Every row gives one point. Examples show where two turns around zero, p and q, send a point. Where does a point land after both, in the order given? Backwards means that the second turn is done in reverse. Each puzzle has new turns, and all numbers are rounded.
In the rows, zero is written as 128.

Turn p:
[ 77 137] -> [ 76 126]
[125 119] -> [127 119]
[129 127] -> [129 127]
[169 138] -> [166 147]
[140 118] -> [142 121]
Turn q:
[131 144] -> [123 143]
[ 96 119] -> [105 104]
[180 136] -> [169 161]
[127 125] -> [129 125]
[106 116] -> [115 107]
Where do these land?
p, then q: [145 140] -> [133 148]
q, then p backwards: [110 147] -> [105 141]
p, then q: [142  74] -> [175  97]
q, then p: [120 130] -> [121 124]
p, then q backwards: [123 149] -> [129 150]

Turn p:
[112 162  96 131] -> [124 175 126 141]
[139 110 112 148] -> [130 115 121 158]
[151 131 110 128] -> [152 132 124 143]
[113 125 195 118] -> [106  99 159  78]
[125 112 127 115] -> [127 119 111 120]
Turn q:
[129 130 165 168] -> [132 160 158 160]
[ 87 124  99 111] -> [ 88 110  99 121]
[123 124 159 132] -> [120 143 155 129]
[139 144 114 115] -> [141 128 109 113]
[162 117 103 116] -> [160  98 119 119]
Where do these land?
p, then q: [162 126 110 107] -> [169 115 123 128]
q, then p: [132 132 143 125] -> [133 131 138 116]
p, then q: [ 91 113 159  86] -> [ 95  99 112  82]
q, then p backwards: [154 139 139 103] -> [142 144 144  99]
q, then p: [100 132  97 141] -> [106 143 110 158]
q, then p: [120 137 121 160] -> [120 139 143 156]
p, then q: [136 118 127 174] -> [118 136 152 167]

Turn p:
[109 125 100 142 157 134 102 115] -> [100 109 116 130 164 125 108 120]
[130 142 127 103  99 116 111 141] -> [119 158 116 107 106 115 129 136]
[ 83 117 167 117 139 134 154 111] -> [104  93 173 137 101 138 142 128]
[141 131  85 131 146 151 133 156] -> [126 138  93 144 163 150 138 146]
[150 149  74 131 154 123 113 115] -> [123 134  92 117 183 116 138 112]
[ 74 115 178 166 156 107 170 119] -> [124  69 186 177 111 106 133 136]
[142 126 165 124 119 132 119 154] -> [146 148 151 122 112 134 114 154]
[137 108 124 134  97 121 133 139] -> [147 130 106 133 101 129 119 130]
[145 113 157 101 115 111 135 128] -> [150 126 141  98  99 128 137 138]
[155 151 136 127  84 129 132 128] -> [150 171 125 127 105 124 134 110]
[142 131  95 132 141 149 106 102] -> [119 130 108 116 164 142 117  99]
Turn q:
[114 165 125 104 107 133 147 128] -> [104 165 132 112 114 124 150 117]
[134  77 154 138 127 166 117 111] -> [141  92 163 142 138 166 107 109]
[127 138  80  99 139 126 126 133] -> [126 126  86  96 123 124 146 114]
[117 136 134 109 135 118 105 138] -> [122 131 128  99 132 117 112 137]
[120  70 152 126 121 129 127  69] -> [126  74 174 148 135 118 116  84]
[137 169 107 116 153 122 126 119] -> [125 151  97 113 156 112 144 123]
[125 108 171 168 135 126 164 165] -> [123 117 158 168 121 148 135 187]
[133 161 102 137 129 126 112 128] -> [132 155  94 127 134 120 121 122]
[159 149 109 113 119 111 121 139] -> [158 150 110 110 121 111 141 129]
[113 107 146 170 117 124 135 149] -> [122 117 139 164 107 139 108 157]
Where do these land?
p, then q: [134 134  99  89 131 124 123 112] -> [103 118 117 105 124 125 160 111]
p, then q: [144 105 130  97 159 126 144  74] -> [129  83 163 110 142 141 163 101]
p, then q backwards: [106 123 154 135 140 132 134 160] -> [119 116 160 151 127 118 141 149]
p, then q: [143 129 153 154 126 119 100 172] -> [159 157 117 113 133 120  99 164]
q, then p: [127 126 119 152 115 152 138 127] -> [126 136 127 152 134 141 115 106]
p, then q: [147 116 128 161 138 125 144 190] -> [169 141  96 145 125 149 122 174]
p, then q: [123 135 156 131 119 132 151 170] -> [138 160 137 147 109 144 125 161]
q, then p: [139 137 127 124 102 111 144  75] -> [148 108 150 130 123  92 140  89]
q, then p backwards: [104 167 107 122 147 130 108 104] -> [125 152  86 126 125 128  91 114]
p, then q: [101 121  92 116 109 106 107  76] -> [101  94 120 117 111  92 124  78]
q, then p backwards: [140 117 144 125 123 151 115 150] -> [146 110 150 122 132 150 123 134]
